Rows are points. Each copy is the shape, with its points in the same order, stretched, turned, moved and blurred by noise. Say if it was mirrored as well.

Shape (7 x 2):
[-19 302]
[-244 -169]
[-137 37]
[-14 -103]
[129 237]
[264 -253]
[221 -14]
Copy 1 (7 x 2):
[8 -372]
[-304 17]
[-146 -144]
[-50 15]
[150 -224]
[177 291]
[180 32]
Copy 1 is: mirrored
Copy 2 (7 x 2):
[-392 -62]
[194 -271]
[-65 -159]
[77 43]
[-349 143]
[227 452]
[-55 338]
Copy 2 is: only turned
Copy 3 (7 x 2):
[334 -137]
[-198 206]
[57 46]
[-135 -93]
[263 -319]
[-371 -444]
[-40 -413]
Copy 3 is: only turned

Shape (7 x 4):
[-267 164 -41 383]
[-514 94 -108 -75]
[232 221 57 -87]
[97 180 -141 14]
[15 -179 -80 -189]
[308 110 -178 -147]
[61 202 -155 -143]
Copy 1 (7 x 4):
[-59 395 330 192]
[-534 463 61 60]
[206 61 -10 -351]
[140 251 -79 -139]
[-68 -48 -253 43]
[257 116 -362 -236]
[63 271 -172 -244]
Copy 1 is: only turned
Copy 2 (7 x 4):
[-466 159 -171 -272]
[-191 413 10 -378]
[340 -5 -180 188]
[-15 149 -111 217]
[79 -8 253 132]
[174 118 -16 477]
[105 213 -135 187]
Copy 2 is: mirrored

Shape (9 x 6):
[95 -51 260 -189 -152 393]
[185 180 263 -142 -122 -134]
[261 118 -123 -173 397 -169]
[-26 -22 299 -336 -138 -288]
[-153 -185 -230 -9 127 267]
[-6 -48 -124 218 6 -219]
[73 -69 52 -482 294 190]
[-320 -87 17 -14 390 411]
[-108 160 -283 -369 -143 -98]
Copy 1 (9 x 6):
[-407 -208 -140 210 151 91]
[-176 91 -182 -176 95 39]
[162 7 318 -284 413 128]
[-253 34 -251 -278 -77 393]
[144 -267 180 244 92 166]
[157 56 118 -71 -39 -38]
[-168 -275 80 -103 329 394]
[-110 -225 390 460 148 341]
[198 61 -383 -132 317 189]
Copy 1 is: mirrored
Copy 2 (9 x 6):
[94 493 -161 223 27 29]
[313 186 82 -49 -260 20]
[485 116 519 -122 247 238]
[49 206 280 -241 -354 -33]
[-215 107 44 -4 366 118]
[-39 -207 108 -131 -92 209]
[247 495 419 -18 361 71]
[-224 156 195 251 515 -75]
[-47 36 78 -544 102 -72]
Copy 2 is: only turned
Copy 3 (9 x 6):
[-123 39 407 312 -324 114]
[-133 111 80 -115 -211 -46]
[347 105 100 -205 -23 112]
[-240 87 -123 -214 -288 253]
[161 -39 48 338 80 173]
[13 -97 -182 -97 251 -67]
[184 180 287 84 -310 455]
[53 269 298 401 72 277]
[240 209 -284 26 -303 32]
Copy 3 is: only turned
Copy 4 (9 x 6):
[-81 -37 10 -57 524 22]
[-213 154 265 -116 20 -77]
[-59 237 -246 -115 -244 85]
[35 -134 398 -245 -120 -301]
[124 -100 -294 149 216 133]
[92 76 141 292 -115 28]
[7 -75 -318 -296 66 61]
[194 -216 -252 -1 213 529]
[-148 -224 -167 32 -160 -288]
Copy 4 is: mirrored

Shape (11 x 8):
[218 203 -149 -135 86 23 -121 316]
[-81 214 -202 -94 116 37 67 51]
[236 221 -146 22 -166 213 36 -51]
[115 43 -125 85 4 275 -260 208]
[43 265 -155 -255 -221 80 -332 67]
[-67 32 -30 -179 -101 233 127 210]
[-6 -406 -7 -47 256 -203 211 -292]
[266 303 43 -374 -36 393 -227 164]
[-242 -114 209 187 415 -149 189 -327]
[-300 -305 43 24 166 -39 81 -228]
[-171 -265 335 148 80 -330 222 -161]
Copy 1 (11 x 8):
[-245 -159 -509 246 228 12 -232 105]
[33 -218 -216 112 198 -58 -181 320]
[155 111 -393 100 102 -95 22 191]
[-186 104 -379 103 -149 -18 -370 119]
[-270 7 -404 127 -66 181 66 486]
[-21 -187 -139 295 -222 -79 -216 432]
[47 -325 166 -324 261 -373 83 -48]
[-247 49 -427 429 36 -66 -180 435]
[233 -140 553 -244 409 -296 -122 -32]
[33 -216 352 -238 -22 -187 -75 234]
[97 -179 564 -230 152 -66 165 -92]
Copy 1 is: only turned
Copy 2 (11 x 8):
[176 132 322 36 226 247 -107 -299]
[11 -158 212 44 174 243 -125 -61]
[150 -135 174 203 67 16 143 -286]
[172 -70 344 -94 -72 -13 84 -214]
[120 -96 460 168 312 163 249 -270]
[149 -110 167 -220 207 206 127 -293]
[-625 58 -111 -11 -84 -79 -95 250]
[253 -3 503 -10 319 375 163 -767]
[-419 -118 -45 -77 -339 314 -160 228]
[-429 -178 22 -192 -167 28 38 265]
[-330 110 -172 -112 -247 252 106 235]
Copy 2 is: mirrored
Copy 3 (11 x 8):
[74 291 39 51 -18 -87 55 -108]
[-134 18 -158 -137 110 36 -130 -222]
[-142 134 284 -192 -226 -121 -120 -40]
[110 178 272 -54 -27 -433 30 -67]
[-5 144 250 -200 -179 -144 254 -232]
[-78 -105 -1 -37 -146 -123 -145 -191]
[-61 -172 -438 -143 301 174 113 349]
[-204 93 319 111 -142 -412 199 -144]
[-83 -302 -372 22 749 149 -215 90]
[-32 -328 -303 -172 369 16 -23 82]
[190 -259 -219 58 481 331 -177 144]
Copy 3 is: only turned
Copy 4 (11 x 8):
[-301 17 -166 -196 75 -70 -149 -236]
[51 44 -151 -121 -230 120 -58 -48]
[-36 349 -72 -31 88 23 -106 -102]
[-239 -34 -90 -111 310 101 -245 84]
[-279 159 -335 -161 197 264 235 63]
[65 -20 44 -317 140 86 -47 -19]
[297 -38 -129 293 -428 -382 240 328]
[-146 -21 -259 -162 539 162 74 -308]
[282 -264 112 457 -504 108 130 214]
[237 -153 -7 200 -299 58 231 486]
[-4 -88 273 273 -374 -115 299 323]
Copy 4 is: mirrored
